Each row is a point. Before rounding, the points of a table are all equally far from one centre. They may lie mostly on one side of it. Where is the centre, to within rounding?
In the rows, 128 means zero.

Points:
[[144 162 166]
 [105 168 117]
 [116 180 165]
 [104 180 172]
 [106 172 189]
 [120 166 119]]
Centre: [101 124 155]

Points:
[[130 154 128  71 140 172 142 162 128 123 172]
 [151 169 166  74 116 161 141 179  94 124 158]
 [137 102 175 157  80 111 115 179  67 115 148]
 [137 168 126 103 151 153 143 162 120 149 144]
 [137 145 142  88  95 214 143 156  94 153 163]
 [141 139 141  76 139 202 127 115 130 128 157]
 [120 173 163  78 129 160 126 160 100 160 168]
 [131  98 167  78  74 198 127 193 146 145 136]
 [165 133 134  76 128 188 148 195 115 123 153]
 [118 161 124  59 119 168 165 149  91 150 134]
 [110 119 182  60  82 183 149 161  72  97 138]
 [126 158 138  85 124 169 161 162  96 158 171]
 [114 147 164  47 111 120 123 160 109 110 185]
 [146 137 146  59 155 187 137 155  99  99 147]
 [112 132 175  62 113 191 164 150  87 156 140]
 [120 158 144 127  95 157 139 169 138 121 160]
 [117  97 151  21  81 195 142 154 105 143 147]]
Centre: [132  96 138  90 104 144 107 147  95 137 133]

Points, 30 rows:
[[126 190 143 125 189 126 200 130 105  98 105  97 140  58 125 183  93 155
  128 109  57  89 165 115]
 [134 162 150  95 153 154 125 131 124 169 161 123 152 117 146 197  37 137
  122  93 105 135 112 142]
 [126 204 152  77 160 134 164 171 161 151 112 106 139  66  90 138  68 132
  148 134  77  98  97 101]
 [105 145 123 101 158 152 131  99 120 111  98 166 117 125  98 173  50 157
  144 116  35 131 133  67]
 [146 158 132 112 179 122 155  97 107 123 145  99 130  93 135 205  70 151
   99  77  97 149 113 110]
 [118 174 114  99 195 116 149 118 115 169  94 116 141  53 110 190 106 148
  110  83  68 138 121  83]
 [128 142 109  96 188 123 150 135  92 118  78 106 196 107 100 123 121 143
  130 102  76 152 100 101]
 [132 187 120  91 185 135 156 166 113 159  96 111 143 110 115 174  66 135
  124  89 119 138 100  87]
 [117 173 122  76 149 148 158 176 164 188 155  99 160  70 101 184  57 132
   93 114  76 139 145  79]
 [113 161 136  96 201 139 142 153 129 101 138  98 143  88 121 202  90 161
  110 121  74 149 122  93]
 [124 172 138  80 116 155 182 166 145 154 114  95 163 103 133 187  92 143
  106  82  80 131  92 131]
 [155 171 113  78 160 118 169 130 152 139 133 120 139  73 123 159 142 160
  112  58 110 118 100 118]
 [147 190 146  98 198 110 127 142 126 127 123 132 169 131 152 192  67 138
  111 152  87 125 147  92]
 [133 145 152 129 179 105 108 136 149 164 116 141 124 109  97 169  91 133
   95 103  81 110 116 111]
 [126 158  98  84 159 180 173 109 130 152  93 135 177  94 147 190  52 119
   60 177 101 125 173  96]
 [106 217 134  66 172 144 146 150  96 140  84 142 155  94 106 134  61 121
  117  87  73 144 120  79]
 [168 149 134  86 148 102 124 167 106 137 106 134 135  52 108 184  54 133
  134  98  37 153 136 100]
 [143 192  92  53 125 171 166 140  80 164 116  83 148 101 103 165 102  96
   72  98 125 140 130  83]
 [141 210 124 120 146 107 174 116 141 126 144 123 158 112  93 175  92 171
   94 101  65 146 118  94]
 [109 183 135  84 181 142 154 138 127 120  85 109 133 107 116 198  94 133
   93 108  95 139  97 118]
 [115 178 137  96 131 103 177 135 159 124 102 101 176  91 107 207  49 150
  124  85  62  87 151 104]
 [166 194 122  77 175 118 145  73 137 137 106 149 184  82 104 190  72 141
  121  75  78 165 153 116]
 [121 187 122  88 158 133 164 139 130 131 124 126 164  72 140 162  13 166
   96  81 100 126 122  90]
 [136 175 156 115 145 118 158 162 114 120 122 114 171  82 101 174  39 154
  161 120  76 145  97 109]
 [108 181 161 107 119 132 134 147 136 130 133 126 143 108 108 159 107 166
  137 109  72 131  90  47]
 [140 228 156 113 146 110 137 102 150 131  97 142 119  71 145 174  73 154
  115 145  95 125 134  83]
 [128 174 123 114 160 144 147 144 102 155 129 123 135 118 102 207  63 133
   90 118  86 155 100  97]
 [158 177 139 122 192 129 123  98 151 151  90 101 132  69 114 164  94 144
  123 109  60 127  99 103]
 [117 181 128  84 144 151 119 105  88 104  94 135 164  40 123 171  90 153
  117  77  52 144 110 102]
 [147 174 164 102 145 142 124 180 102 124 149 140 132  93 106 150  64 136
   88 153  52 135 115 125]]
Centre: [134 148 126  80 128 144 153 111 116 141 123 116 146  91 117 138  93 134
 134 129  93 121 172 109]
